Every row gives one point. Each copy is the shape, with its points in the same order, turned, moved and blurred by noise. Is it also mirrored, or only turned?

Shape, 6 rows:
[[ 60 -16 -20]
 [-22  14 -44]
 [-23  78 -59]
 [ 28 -36  65]
 [ 20 -23  59]
 [ -3  45   9]]
Copy 1, 6 rows:
[[-44 -51 -58]
 [-44  35 -30]
 [-20  76 -77]
 [ 18 -70   9]
 [ 23 -52   4]
 [ 16  15 -41]]
Copy 1 is: only turned
Copy 2, 6 rows:
[[ 39   0  54]
 [ 33  32 -32]
 [  7  89 -42]
 [-19 -67  34]
 [-26 -56  21]
 [-24  20  -9]]
Copy 2 is: only turned

Shape:
[[-40  61 -13 -25 -24   4]
 [ 28  -9  29  26  17   9]
 [ 45 -12  52 -10  39 -10]
 [-13   9 -15  25  35   9]
 [ 25 -41  43  30   5 -18]
 [-53  43 -32 -63 -16 -61]
 [ 46  20 -28   3 -11 -39]
 [  1 -31  42   3   1  -8]
 [-20  82 -23 -32 -36 -47]
 [ 42 -18 -12 -55 -30 -23]]
Copy 1:
[[  2  41  67  -3 -22  41]
 [  1 -26  -7   8  39 -13]
 [ 38 -30  11 -22  50 -41]
 [-17  27   9  29  33 -13]
 [-12 -42 -10  -4  27 -40]
 [ 21  84  81 -29 -40 -18]
 [ 38  21 -11  11 -29 -33]
 [-17 -22  13 -23  30 -26]
 [ 36  51  62  -3 -58  18]
 [ 33  24 -19 -69 -17 -22]]
Copy 1 is: only turned
Copy 2 (10 x 6):
[[ 27 -14  16 -58  -6 -28]
 [-10  56   7  36  26  -9]
 [-38  47 -21  29  40  18]
 [  1   5  25  36  32 -40]
 [-22  60 -35  42   3  -9]
 [-10 -35 -28 -84   1 -46]
 [ 38  27 -61  -3  31  -8]
 [-38  45 -12  29  -6 -12]
 [ 35   0 -29 -95  10 -40]
 [  2   2 -73  -6  -8  26]]
Copy 2 is: mirrored

Shape (14 x 9):
[[-32  19 -41  22  31  79 -11  46  29]
 [ 16 -39 -15 -11  13  16  95  31  -9]
 [-31  19   6  -3  31 -13  47 -36 -74]
 [ 42  10  24  -2  15  10  28 -29  -6]
 [ 44  15 -13 -10 -28  24 -52 -30 -20]
 [-15  -9  11  -4 -26  26  24 -24  47]
 [-35 -38  -6   3 -69  35 -31  12 -42]
 [-30 -48  26 -52  -3 -14  36   8 -34]
 [-70  57  57 -28  13 -19 -31 -14  30]
 [-17 -22 -35  22  36  32 -29  13  42]
 [ 26   8 -35 -20  16  13   5 -23  46]
 [ 29  66   6   2   0 -40 -11 -22 -30]
 [  2   6  -3 -17  20  39 -11 -60 -24]
 [-18  17 -17 -13 -23   5  65  43 -32]]
Copy 1:
[[  5  29 -45  67  10  59 -23  38 -16]
 [-25 -39  27   3 -30   9  47  57 -42]
 [-34  26  34   0  18 -21  67 -35   0]
 [  1 -30  -9  -5 -29 -22  17 -16  17]
 [ -8  12 -30 -38 -35  21 -44 -50  13]
 [-39   9 -30  12 -35 -32 -20  40  17]
 [-48  65  38 -14 -41  32 -58  12  -1]
 [-55  -4  57 -33   7  -2  13  40  18]
 [ -4  47 -20   3  64 -60 -31  18  67]
 [-34 -15 -35  53  16  30 -53  13 -10]
 [-28 -29 -67  -4  -5   0 -16   6  -8]
 [ 25  14 -11 -37  15 -42  -5 -58  -7]
 [-39   9 -27   2 -17  14  11 -39  38]
 [  2  33  23 -18  -5   0  33  46 -46]]
Copy 1 is: only turned
Copy 2 (14 x 9):
[[ 28 -40 -27  -1 -16  48 -64  49   5]
 [-18  12 -27 -43  41 -32  12  66  21]
 [-43  21 -33 -66  42  21  -6 -48  18]
 [ 28  37 -21 -11  30 -18   9 -14  -1]
 [ 27  16   5   2 -46   6  24 -33 -37]
 [ 27   8  -2  25  -3   0  20  12  58]
 [ -4 -71  22 -32 -35  34  50  -5   1]
 [-16  -5  26 -70  11 -28  24   9  58]
 [ 29  34  68 -14  14  52 -41 -56  74]
 [ 31 -35  -4  21 -21  -3 -66  19  22]
 [ 19  44 -17  29 -37 -23 -29  12  14]
 [ -7  67  26  -4  10  24  -5 -51 -31]
 [ 31   9 -41 -21 -19   3  -3 -46   6]
 [-42  18   9 -40  26  30  12  53   2]]
Copy 2 is: only turned
Copy 3:
[[ 43 -35 -45  15  -1  81 -44 -15 -17]
 [ 19  -7 -42  27  55  13  77  15 -41]
 [ -3  51  41 -20  77  20  21  19 -21]
 [ 36   3  31  -2   7   0  53   6  21]
 [ 47  -5  36 -33 -42 -20  -5 -36 -16]
 [-12 -34 -13 -17  -1  36  36 -40  32]
 [-31   6  -3 -47 -41  34   0 -19 -75]
 [-22  32 -40 -52  36   0  49  21 -27]
 [-13  54 -17 -55   8  40 -38  -8  79]
 [ 27 -55 -39   3   8  27 -45   2   0]
 [ 47 -40 -15   0  21 -18   7 -37  18]
 [ 26  65  41   4   4 -27  -6 -18  16]
 [ 33 -16  46 -54  29  17  15  -7  -6]
 [ -2  46 -32  25  38  34  33 -27 -47]]
Copy 3 is: only turned

Shape (18 x 12):
[[  3 -16 -19 -21  13  12  13  24 -27 -35 -24 -17]
 [ 14  27   6  28  21   8  17  -3   5  20 -35  51]
 [ 29  22   2 -15 -46 -11  29 -58  17   2 -28  29]
 [ 33   1   3   0  16   9   6   8  13  11 -21  -3]
 [ 15  26 -20 -16  -6  17  35  23 -35 -42  -5 -10]
 [ 29  -7 -54   7  10 -15  -2  19  -2  -6 -30 -22]
 [ 23  11 -34  32  25 -23 -73 -27 -75  14  62  -3]
 [ 25  12   3 -19  12 -77   1  25 -46  10 -17 -22]
 [-26  10 -31  31  21   9  39   5  23  19  -2 -27]
 [-43  -1 -43   0  10  -7 -69  15  18  17   0 -14]
 [-26   1   0 -25 -10  -4   7 -14  -3  21 -35 -28]
 [ 11 -16 -11  51 -58   9  -9  13   8  19   6 -22]
 [ 25  29  -5  49   8  13  15   2  -5 -57 -12  -9]
 [ 30 -18   4 -23   3 -25 -54   2  16 -26  13   8]
 [  7  52   7 -24  21  18  29  14  14  -3 -32   5]
 [ 32  -6   9  15  -4  -6  12  12   9  26 -32 -15]
 [ 23  -4   1 -10 -14  11  37  18  23  22 -15  29]
 [-73  -3  -2 -22  16  12  -2   8  19  -3 -13   3]]
Copy 1, 18 rows:
[[ 23  20 -45   1  39  12   4  18   4 -32  -6  24]
 [ -3 -24  13  37 -14   5  13 -22   3  24   6  38]
 [-14  35  26 -16 -38  20  19 -39  42   6  11  26]
 [ 35   3  11  21  -4   9   7  15  11 -10  -6  27]
 [ -1  42 -30  10  38  32  16   8 -18 -21  10   9]
 [ 60  10 -51  35  -8  22  14  10  27 -19  16  17]
 [ 64 -59 -21 -25  -8  25 -38  -8 -20 -22  95 -33]
 [ 65  28 -42 -20 -33  -7   1  16 -42   7  22  25]
 [ 29  -6 -21  40   4  26   6  -7  17  16 -39 -33]
 [ 41 -27 -54  21 -15  24 -61  36  50  14  20 -10]
 [ 17  12 -32 -20 -19  38 -15  12  23  13 -34  15]
 [ -3 -14 -19  30 -53  12  -1  23  25 -56   2 -31]
 [  6  20  -4  54  26   8 -13 -40 -13 -47  12   2]
 [ 47   9   0  -4  -5 -22 -35  29  40 -20  48  23]
 [  8  30  14  30  25  34  -6   2  -3  34 -17  41]
 [ 35   0  -2  24 -36   9  19  12   7 -17 -18  21]
 [ -1   9  18  20 -15   5  39  20  25  12  -8  16]
 [ -7 -10 -39  -2  24   8 -40  21  40  36 -33   1]]
Copy 1 is: only turned
Copy 2 (18 x 12):
[[ 10 -38  -8 -20  14  25  -5  31 -20  -7  18   0]
 [ 39 -21  48  -4   7 -17   0 -33   9  -3 -39  24]
 [ 26 -24  50 -18 -55 -47  11 -19 -28  -1 -15 -32]
 [ 33 -18   5 -13  10 -19 -18 -10  14  -5  -7 -12]
 [ 46 -15   8 -18  -3  18  -2  26 -42   2  27  14]
 [ 30 -59 -27  -7  17  -1 -19 -24 -15   3  15 -10]
 [-29   2 -43  55  -9 -15 -88 -31 -60   8 -15  46]
 [  9 -41   2  65  21 -26 -15  26 -15  34  22 -16]
 [ 29 -12 -14   1 -12  38  15 -56  20   2  13   2]
 [-41 -34 -52 -17   4   1  -5 -38   3  52 -20  18]
 [ -3 -29   5  -3 -30  20   9   3   9  29 -13 -32]
 [ 36 -37 -56   1 -62 -20   2 -15  11 -10 -19  19]
 [ 47 -34  15 -20 -22   0 -33 -11  -4 -10  36  52]
 [-33 -19 -22 -23   9 -60 -28   6 -11   0   8   4]
 [ 47   2  40 -29  13   3   6  -2   8  33   2  -2]
 [ 38 -37  -5   7 -10 -22 -10  -5  31  -3 -15 -18]
 [ 43  -8   9 -16   1 -26  34  -8   5 -20 -23 -17]
 [-35 -10   4 -25  -1  36  36 -12  21  28 -11  11]]
Copy 2 is: mirrored
Copy 3, 18 rows:
[[-36 -29  27   6   2  25 -12  26  -6   1 -11 -13]
 [ 26  39  39  25  16  -4   5   3  32   9  11  13]
 [-16  29  21  -5 -49 -38   3   7  31  61   7  37]
 [ 17   4  22 -15   3  -4   9  23  30   1  -9  -4]
 [-38  -5  49   4 -12  13 -22  54  -7  14  19 -12]
 [ 16 -23  30  11 -34 -11   6  30 -17  -8 -10 -31]
 [ 74 -16 -21   5   7 -14 -74  -6 -36  54  54 -70]
 [ 35 -48  52 -15   5 -28 -31  18 -50  16   8  27]
 [-18  17  35 -15  10 -13  47  -4  -9  -8  21 -47]
 [ 10  27 -30   5   5 -30 -15 -15 -49  -7 -36 -51]
 [-19   6  37 -34 -12 -14   4 -13 -13  27 -32  -3]
 [  7  28   7 -45 -58  -7 -19 -14   7 -25  30 -27]
 [-21  -1  44  21 -11 -22 -32  22  36  -9  46 -35]
 [  4 -24 -48   0  -1 -31 -37  24  -2   6  -8   6]
 [-23  29  53  -3  29 -17   8  45  20  13 -13   3]
 [ 20   0  35 -26 -12  -8   5   9  21  -7  -4   8]
 [ -1  31  14 -16 -13  19  25  24  17   2   2  37]
 [-50  23   3   2  34   1  13 -23 -29   8 -27 -15]]
Copy 3 is: mirrored
Copy 4, 18 rows:
[[-31  19 -12 -38  -6  -5  18   5   0 -48  -3 -33]
 [-31 -27  44  -8 -27   9  35 -12   2  22 -36 -16]
 [  7 -39  30   9 -47 -10 -38 -30  20 -26 -57 -19]
 [-11  -7  -5  -6   0   7  21 -34  21  -3 -23 -39]
 [-12  24  -3 -42 -36 -10  15  24   8 -20 -25 -51]
 [-25   7 -31  -8  18  24  16   7  10 -34 -55 -23]
 [ 51  67  -2 -37  24  51  16   3   9  22 -26  59]
 [ -6  -4 -31 -53  47 -45  -5   5  23   8 -36   0]
 [-40  14 -33  21 -21   6  26  -8 -43   6 -22 -13]
 [-31  44  18  33  57  32 -10  -2  -5 -21   9  12]
 [-21   0 -13  -4   4 -11 -40 -35 -17 -15 -13 -25]
 [ 47 -22  -9  22  18  32   2   7 -27 -22  -3 -31]
 [  9  30  19 -13 -24  -7  52   1 -22 -27 -61 -38]
 [ 13  26  20  -2  22   0  17 -26  58 -53 -12  12]
 [-42   7  13  -4 -22 -21   7  -8  17  13 -25 -55]
 [ -1 -25 -13  -6  17  11  12 -33   0   3 -33 -30]
 [-22 -52   4   1 -29  11  17 -12  26  -4 -12 -36]
 [-60  15   8  13 -10 -19   1 -19 -28 -25  33  -1]]
Copy 4 is: only turned

Shape:
[[ 46 -12  -1 -36  25  21   9 -22   4 -28  51  -4]
 [-31  37 -66 -20   8  19   9  -4 -31  29 -37  27]
 [ 58 -35 -29 -17   4  31 -63   9 -18  37 -40  26]
 [ 66  -4 -36 -33  -7  11  42 -41 -69 -41  31   3]
 [ 45   3 -10  39  27  53  23   6 -76  -9  30 -13]
 [-19  -6  10  44 -71   7  39  33 -25 -31 -24 -32]
 [ -3  49 -23  11  17 -14  14 -10  22 -44  26 -53]
 [ 19 -37 -53  28  -5 -41  23  36  23   3  26 -58]
 [-29  26  26  19 -20 -20  15  42 -19   2   4  36]
 [ 45 -21 -23   7   1 -29   4 -33   2   6 -46   9]
 [  8  19  25 -47  20  11  44  10 -61 -39  13 -44]
 [ 18 -25 -45  27  25  53  28  43 -23   4  -2 -24]
 [-28 -17  29 -20 -39  -8 -12 -50 -59   8 -27  32]
 [-10  23 -35 -19 -20 -47 -31  11  -1  28 -25 -26]
 [ -1 -20  19 -15  12  -1 -50  24 -17 -64   7  32]
 [ 18  33  21  -2 -21  46 -24 -30   0  35 -45  38]]
Copy 1 (16 x 12):
[[  3 -59  13 -10  49 -38 -13 -23  -9  12  25  29]
 [-79 -22 -24  14  -4 -14  17  38  13   8   9 -71]
 [-30 -25 -77  62 -27   0  -4 -31 -22  41   7  20]
 [-68 -83  16 -46  40  -8 -23 -25 -20  40 -14   7]
 [-34 -40 -47 -62  35  40 -31 -15  24  30  29  12]
 [-13   7  28 -25 -10  72  42 -20  49   4 -30  -2]
 [-25  -4  48   6  79   9 -11  11  18 -35  19  -2]
 [ 10   6  -3  22  82  18   9 -62  23 -10 -35 -31]
 [ 28   7   9 -16 -15  32  14  39  16  30  -9 -42]
 [-39   0   7  28 -14  -2 -34 -51 -16  10 -18 -20]
 [-13 -95  33 -19  25  19 -15  10  56  11   8  -7]
 [-30 -20 -53 -11  39  26  22 -45  42  20  38 -18]
 [-24 -49  -7  -7 -70   1   0  20 -15 -14 -53  -8]
 [-18   3  -2  70  15   9  -2  26  14  -1 -47 -28]
 [ 26 -51   6  21  -6  42  12  17 -49   4  32  19]
 [-48  14 -22  13 -63 -29  -9  22  14  26  14  22]]
Copy 1 is: only turned
Copy 2:
[[ 25 -39  24  10  -7 -27  26  40 -65  -7  28   3]
 [-57 -59  -3  26   4  -2 -57 -16  25   9   8  33]
 [-33 -46 -26  -8   4   9 -11  69 -29  55 -55  20]
 [ 57 -88  24  30 -22 -13  28  34  -9   6  39  53]
 [ 57 -68  11  51   8  55  -9  -4 -43  20   4  10]
 [ 61  -9   9  -8  34   8  11 -62  43   0 -40   5]
 [ 22  -4  -2 -30  -2  -6  -4 -37 -26 -21  70   0]
 [ 20 -23   7 -54  56  29  25  13  23   5  43 -44]
 [  6  36  33  37  20   7 -27 -14  22 -13 -19  13]
 [-12 -27 -51  -1  21  -6  27  40  11   3   1  33]
 [ 80 -40  22  29  23 -43 -42 -10 -26   5  35  19]
 [ 22 -79   5  -4  41  46 -27   2 -19   4 -14 -23]
 [ -3 -12 -13  71 -12 -57  16  -5  34  43 -35  24]
 [-29  10 -15 -28  24 -23 -22   4  31  49  24  18]
 [ 30  13   2  10 -52 -21 -30  43 -18  -5 -29 -23]
 [-43  -7 -17  27   2 -17   4 -14 -40  24 -61  57]]
Copy 2 is: mirrored
Copy 3:
[[ 59 -27  -6 -17  -7  -2   3  52 -33  19   7  12]
 [  9  10  64  32 -50  24  22  23  18 -49  -3 -47]
 [ 54 -20  14  70 -64 -50  58  36 -37   1 -19 -36]
 [ 40 -42  17 -38 -12  62  24  63 -62   3 -16 -26]
 [ 62 -17 -32  -2 -29  50 -13  -8 -55  -2 -35 -55]
 [-21  34   0 -17   9  29  55 -55 -14   5 -61  -3]
 [ 20  21 -13 -63 -32  25   5  26  25 -16  10  27]
 [ 30  28 -21  15 -32  30  39  26  31  69 -38  25]
 [-24  22  13  25  -9   7 -17 -20 -11 -32 -56  15]
 [  2 -46  32  16 -62  -2  55  27   7  24 -18   3]
 [ 34 -25 -27 -49  27  20   5  26  -2 -18 -41 -23]
 [ 72  24   2   9 -20  28  13 -18   0  36 -32 -39]
 [-68 -33  15  27   3 -15  39  17 -34 -25  -1 -40]
 [ -2  24  -4  42 -53  -8  51  52  43 -29 -16   1]
 [  2  24  16 -10 -15 -69 -23  37 -46   0 -33 -16]
 [  5 -35  31  42 -42 -28  39 -25 -32 -60  12  -4]]
Copy 3 is: mirrored

Shape (17 x 12):
[[-16 -40   7 -12 -26   3  62  48  25 -27  11   7]
 [-30  61 -16  -6 -26  24  27  10  -4  41   4 -23]
 [ -6  -9 -46  14  64  27 -49  24 -20  44 -19  -7]
 [-40   5  17  30  -6  49  22 -11   1 -32 -33   3]
 [ 27   0  14 -23  63 -11  38 -33 -24   0 -17  -8]
 [-15 -24 -66 -15  22  15  29  21  18  19 -51 -32]
 [ 15  39 -23 -41 -28  33  -8  33  37  37   8  24]
 [ 38 -53   0  10 -22 -54 -52  18  25  -3 -20   3]
 [ -6  35   1  -8  43  35 -29  12 -21  17 -47 -11]
 [ 17  26  40  12 -38  42  15  29  34  -4  -3 -28]
 [-39 -23 -15 -26  39 -17 -61 -11  28   1  43 -14]
 [ 84  -3  -9  25   2  37   5  19  54 -36   3  28]
 [ 11  32 -24  24  15  25   8  32 -30 -41  -3  -3]
 [-26 -12  39 -22 -25 -10   1 -28  30   7  23  -6]
 [-25  24 -50  30  29 -67  29  50 -22  20  18   9]
 [-25  17  77  38  53  13 -74   7  -9  26 -15  26]
 [ 30 -42   7 -48 -23  34   5 -41 -17  49 -22 -38]]
Copy 1, 17 rows:
[[ 10 -14   5  -8 -50  31  -9  33 -45  35 -26  20]
 [-25  11   0  11  24  41  18  27  59  50  -4  -9]
 [ 26  38 -31  81  -7  -5  -5  -8  39 -14  13 -64]
 [-14 -24  58  24 -10  26 -47  24  15   3  14 -12]
 [ 72 -24  -3  15  14 -23   0  44  32 -15  29  12]
 [ 16 -12   1  73 -43  29  51  35  10   4   5 -29]
 [-20 -17 -56   0  20  62  18  -9  18  13 -20 -26]
 [ 23 -39 -14  35 -12 -53  10 -51 -31   7 -56 -20]
 [ 31   0   6  37  13  20 -13   6  65 -18  -2 -56]
 [-17 -52   1 -15   4  24 -33  25  16  55 -25 -41]
 [-25  39 -26  29  20 -47   5  25 -17 -49 -30 -27]
 [ -1 -88 -65   8 -37   3 -47 -11  -2   7   8 -21]
 [  3  -6  -4   2 -52   3 -33   1  62   7   8 -10]
 [-16 -14  11  -6  50 -13  -2  28 -27  12 -24   3]
 [ 16  42 -35  58 -36 -12   8   8  53  32 -37  52]
 [ 32  20  10  48  63 -17 -95 -11  31 -17 -39 -48]
 [ 39 -27  14   2  43  -2  54   6 -22  29  44 -58]]
Copy 1 is: only turned
Copy 2, 17 rows:
[[  6  -5  -6 -82  14  -5  37  18  16  32  31  37]
 [ 13  27  25 -50  35  32 -11  11 -48 -21 -10 -46]
 [-20  72 -49  33   1 -16  22   6  -2   6 -40 -34]
 [ -9   4  -3 -24  66  44  12 -34  15  -8 -19  21]
 [-78 -18 -28   1  12   2  13 -32 -21  39   8 -24]
 [-35  41 -51 -56  -1  17  44  14  19 -21 -16 -39]
 [ 33  32  -5  -9  13  19  17  49 -44  -2  48 -34]
 [  2   0 -19  20 -80  13  18   9  54  14  25  16]
 [-28  45  -5  33  38  27  34  -5 -14   2 -22 -49]
 [ 45  11  26 -32  23  46  12 -31   0  30  35 -24]
 [-13  14 -32  34  10 -50 -35  38  53  -1  -5 -27]
 [ 48  -9 -54   6  -4   9  53 -36 -12  11  76 -10]
 [ 14 -19 -10  -4  25  -4  55 -21 -28   0 -24 -11]
 [ -6 -13  12 -12  11  13 -47   9  32  20  33  -1]
 [-28  44  16 -31 -43 -58  30  -2 -49 -26 -38   5]
 [ -8  66  27  95  36   6 -14 -36  13  44 -12  19]
 [-24  -5 -51 -23   1  78 -27  27   5  52  -8 -44]]
Copy 2 is: mirrored
Copy 3:
[[-54 -25 -25  19  17 -38   7  26 -26 -42  19 -50]
 [-55  18  17 -14 -15  48 -15  35 -10  18  14   6]
 [ 30 -38  -4  25  16  47 -18 -41 -46  45  -2  42]
 [-41  46  16  23  -5 -26  20 -18 -34  -9 -17  -3]
 [ -8 -31 -18   3  30 -18  54  23   8   7 -23  53]
 [-26 -44   3  69 -23  31  19  15 -34  -1  16  17]
 [  7   0   0   6  14  49 -29  66 -37   9 -10 -39]
 [ 55 -37 -48   2 -24   7 -12 -18  -2 -71 -17 -22]
 [ -2  16  -7  14  10  30  -9  -1 -46  21 -23  60]
 [-36  49  -9  -3  30  33   8  25 -31 -54  -4 -18]
 [  9 -25 -27  35  21   8 -51 -33  48  27 -31 -16]
 [ 55  24 -22  27  51   0  53  28 -37 -30  16 -47]
 [ -8  37 -38  11   3 -15   7   9 -39  15  37  22]
 [-31  -4  -5 -14  13   3  -8   7  34 -31 -51 -32]
 [  3 -45  -1 -18 -18 -18 -34  16   6   6  79  28]
 [ 30  24  21 -33  51  -8 -50 -57 -27 -15 -60  48]
 [-34 -43 -30  -8 -14  63  57   5 -15  -6 -72  -9]]
Copy 3 is: mirrored
